Every row gives one point. To make a cloud, some directions were put in groups of two or more. Within a group, all points are equally far from the middle, so they leave a hole (a ring in 2 directions, a hollow ball in 3). The other directions are filled evenly. Then the cloud was stretched, turned, moved and blurred a little. Count the holes, and give their numbers of directions, smallest first.
In the rows, 128 means zero.

Cloud (14 x 2):
[[ 96  91]
 [115 187]
 [ 52 190]
 [161 164]
 [101 160]
 [ 69 126]
 [134 168]
 [145 127]
 [170 133]
 [ 80 139]
 [ 80 102]
 [173  85]
 [ 87 165]
 [135 100]]
Holes: 0

Cloud (13 x 2):
[[170  76]
 [ 92 121]
 [192 107]
 [ 89 135]
 [116  87]
 [123  83]
 [164 169]
 [109  94]
 [ 96 112]
 [158  73]
 [181 151]
 [186  89]
 [151  73]]
Holes: 1 (2)

Cloud (22 x 3):
[[133 143 167]
 [ 95 204 186]
 [ 93 104 122]
 [109 130 191]
 [117  78 135]
 [115 105 153]
 [ 71 170 149]
 [ 86 188 117]
 [ 85 157 118]
 [ 92 237 140]
 [ 85 138 138]
 [ 71 205 136]
 [182  87 107]
 [134 129 149]
 [139 120 116]
 [160  79 142]
 [159  51 135]
 [ 80 141 116]
 [126  98 159]
 [ 83  74 174]
 [ 77  90 161]
 [155 136 155]]
Holes: 0

Cloud (22 x 3):
[[ 67 111  85]
 [108 117  64]
 [169 174 168]
 [178 149 174]
 [144 192 125]
 [ 50 134  97]
 [186 116 154]
 [116 136 179]
 [ 99 112  98]
 [197 130 153]
 [182 187 118]
 [190 136 152]
 [110 183 148]
 [ 78 145 164]
 [127  87 137]
 [119 134 135]
 [193 145 138]
 [192 150 149]
 [105  70 199]
 [114 105 127]
 [127 168  84]
 [108  87 174]]
Holes: 0

Cloud (31 x 4):
[[182 125 135  93]
 [149 158 193 104]
 [111  88  99 158]
 [132 166 173  86]
 [159 143 204 136]
 [155 118 189 171]
 [ 74  45 128 116]
 [ 94 102 125 173]
 [162 153 202 130]
 [ 86  67  78 115]
 [105 127  69 114]
 [139 110 192 107]
 [ 67 122 111  72]
 [195 174 128  99]
 [142  72 135 110]
 [191 134 135 105]
 [ 87  86 159 175]
 [134 153 168  73]
 [121 169 162  86]
 [200 168 151 125]
 [180 143 186 159]
 [119  84 106 161]
 [ 49  96 113  93]
 [101  51 140 114]
 [160 146 204 133]
 [153 194 130 116]
 [ 91 136 114 148]
 [156 107 152  82]
 [ 86  87  67 108]
 [ 94 148 116 140]
 [135 148 123  49]]
Holes: 2 (2, 2)

Cloud (29 x 4):
[[128 107 150  94]
 [218 133  96 131]
 [122 163 147 107]
 [187  95  98 102]
 [135  56  93 130]
 [192 152 183 101]
 [202 120 126 155]
 [ 96 165 105 134]
 [ 74 130 112 155]
 [136 160  68 140]
 [128 104 150  94]
 [134  81 113 162]
 [128 108 121 171]
 [207 133 190 106]
 [186  94  98 102]
 [200 138  76 131]
 [166  97 214 123]
 [106 140 201 148]
 [121 101 116 169]
 [130 100  62 139]
 [156 202 115 142]
 [213 127 163  99]
 [212 113 126 100]
 [117  74 157 101]
 [186 179 101 152]
 [142  57  95 119]
 [197 129 123 158]
 [108  93 159 101]
 [175 159 171  98]]
Holes: 2 (2, 2)
